Each row is a point. Each copy is the shape, with its points in the same order, stretched, turned, moved and blurred by noise. Some copies are also mirrored. Which?
In the rows, zero is written as 128.

Shape (6 x 2):
[[130 158]
 [129 115]
 [ 88 134]
 [ 70 125]
 [135 100]
 [142 124]]
Copy 1:
[[116 113]
 [130 160]
 [156 116]
 [172 117]
 [128 175]
 [118 155]]
Copy 1 is: only turned
Copy 2 (6 x 2):
[[104 106]
 [130 143]
 [ 87 142]
 [ 79 159]
 [144 154]
 [135 129]]
Copy 2 is: mirrored
Copy 3:
[[112 109]
 [151 150]
 [ 86 137]
 [ 75 160]
 [168 158]
 [156 142]]
Copy 3 is: mirrored

Shape, 7 rows:
[[106  87 110 125]
 [ 90 123  88 119]
 [187 122 161  78]
 [117 124 119 120]
 [136 134  86 153]
 [172 150 169 111]
 [102  99 124 132]]
Copy 1 (7 x 4):
[[148 143 179 132]
 [156 136 157 147]
 [113  91 168  79]
 [134 128 152 124]
 [102 121 138 158]
 [ 93 109 136  92]
 [149 148 164 125]]
Copy 1 is: mirrored
Copy 2:
[[ 79 131  93 140]
 [ 97 162 107 129]
 [ 94 128 179 168]
 [104 135 124 133]
 [136 135 120 152]
 [134 117 173 139]
 [ 94 124  99 125]]
Copy 2 is: mirrored

Shape, 13 rows:
[[112 108 120 116 143 158 100 136]
 [152 164 141 135 109 157 158 117]
 [144 135 112 164 101 134 110 143]
 [142 131 141 155 140 101  98 118]
 [106 119 114 154 150 137 162 115]
 [124 146 106 158 139  96 104 117]
 [144 102  85 113 136 106 160 180]
 [104 158 134 157 132 154 159 144]
 [128 144 141 126  95 130 111 152]
 [140 109  89 120  88 117 161 144]
 [152 117  86 101 141  96 118 177]
 [ 95 140 111 158 119  94  97 151]
 [110 147  83 105 137 121 146 167]]
Copy 1 (13 x 8):
[[123 103 119 161 139 122 115  71]
 [109 160 145 149  94 134 140 145]
 [133 156 144 155 164 135 143 122]
 [137 119 166 118 166 162 147 113]
 [113 160  95 121 124 148 115 111]
 [130 146 159 101 178 143 136 113]
 [109 140  39 131 154  88 148 161]
 [ 75 153 124 149 147 149 118 123]
 [112 125 152 160 160 131 130 137]
 [139 170  69 138 118  97 132 179]
 [114 116  78 131 172  84 156 136]
 [112 135 151 123 222 138 117 118]
 [ 83 141  82 131 162  84 122 138]]
Copy 1 is: mirrored
Copy 2 (13 x 8):
[[132 153 173 145 110 105 137 141]
 [129 134  87 161 160 128 127 121]
 [ 96 130 141 153 152 144 112 109]
 [126 131 143 147 151 129  59 119]
 [ 76 153 104 116 112 144 119 161]
 [ 98 163 119 131 146 145  68  98]
 [ 75  94 135  98  75 124 149  90]
 [ 85 160 105 118 151 111 134 126]
 [148 116 148 141 164 120 127  97]
 [ 99  86 110 120 108 171 155 112]
 [106 111 155 114  91 109 125  59]
 [ 97 149 149 105 157 140  91  90]
 [ 93 151 115  96 108 112 150  68]]
Copy 2 is: only turned

Shape (15 x 9):
[[130 104 155 119 133 142 160  95 131]
 [134  80 127 157 129 109 105 109 119]
 [127 152  95 122 140 133 153 155 129]
 [138 147 120 114 132 164 141 106  81]
 [120 148 104 138 107 138 159 126 120]
 [160 132 143 148 123 137 111 101 138]
 [164  62 162 161 135 122 110 116 137]
 [ 93 160 112 111  98 132 136 137 123]
 [161 108 138 173 124 109 111 108 138]
 [108 135  97 107 104 182 151 121 127]
 [121  98  85 141  77 102 166 140 122]
 [142 125 156 159 148 110 121  91 120]
 [165 117 126 123 147 111 106  78 140]
 [103 148 110 104 123 146 137 134 113]
 [ 87 154  73 139 129 155 151 118 132]]
Copy 1:
[[103 114 116 128 165 169 129 115 147]
 [135 136  74 110  92 161 164 138 141]
 [119 138 145 163 123 109  63 121 119]
 [153  81  91 153 118 144  91 130 104]
 [134 146 138 180 119 136  92 120  83]
 [143 120 132 100 109 151 163 121 116]
 [115 119  93  86 119 153 203 146 165]
 [146 165 149 164 134 129  59 126  78]
 [140 143 118 106  96 152 196 123 127]
 [113 117 129 168 121 151  30 145  83]
 [144 197 143 194  94 166  94 143 106]
 [135 120  97 107 131 150 195  98 135]
 [143 123 115  75  94 190 145 104 173]
 [133 132 122 156 131 128  53 131 102]
 [100 137 113 181 104 135  40 113  72]]
Copy 1 is: only turned
Copy 2, 15 rows:
[[159 148 109 114 130 133 138 121 163]
 [125 103 122 135 143 156 127  93 134]
 [113 120  76 131 134 119 146 140  99]
 [167 129  96  66 127 114 163  96 119]
 [143 142  94 137 131 118 154 116 112]
 [165 117 140 122 127 125 102 119 139]
 [132  98 131 137 114 165 106  97 173]
 [124 161 124 121 131  98 139 143 106]
 [145  99 133 150 125 151 109 104 132]
 [150 180  78 108 127  93 131 111 111]
 [ 95 149  79 193 109 152 154 110 112]
 [152  93 145 117 152 142 139 110 142]
 [148 118 136 110 159 161  90 130 118]
 [125 146 101  90 139 106 147 131 111]
 [134 156  64 123 174  94 146 103  87]]
Copy 2 is: mirrored
Copy 3, 15 rows:
[[131 111  90 146 123 147 138 104 187]
 [142 131 134 114 128 192 132 160 157]
 [106 130  97 147 119 103 127 112  98]
 [ 94  99 107 198 103 120 124 124 143]
 [109 115 113 153 135 101 156 115 120]
 [125 139 133 129  99 132 164 135 186]
 [156 139 119  93 104 211 151 154 201]
 [103  99 115 135 147  74 125 114 101]
 [150 149 140 110 107 167 166 150 175]
 [ 66 107  93 151 136  91 148 105 128]
 [127 121  93 119 170 137 166 166 109]
 [156 127 143 145 107 159 134 123 178]
 [128 158 122 142 113 152 130 160 188]
 [ 95 102 105 152 131  99 110 112 108]
 [ 78 122 127 159 146  91 140  90  93]]
Copy 3 is: only turned
Copy 4:
[[144 100  79 120 125 160 138 133 151]
 [128 159 122 123 153 150  94 101 125]
 [138 103 155 130  93 122 127 112 141]
 [115 116 124 130  87 174 160 148 126]
 [114 127 132 147  81 127 121 133 157]
 [146 136 106 134 136 117 144 133 130]
 [160 134  82 116 158 153  98  87 112]
 [ 81 123 138 118 105 105 136 134 157]
 [156 162 112 134 139 122 111 109 130]
 [ 88  87 126 152 105 137 128 149 154]
 [105 142 126 141  90 131  43 130 170]
 [160 155 109 117 133 146 152 108 136]
 [167 141 114 114 171 127 136 152 145]
 [ 95 107 141 119 109 132 142 130 142]
 [102 121 174 166 103 127 133 124 172]]
Copy 4 is: mirrored
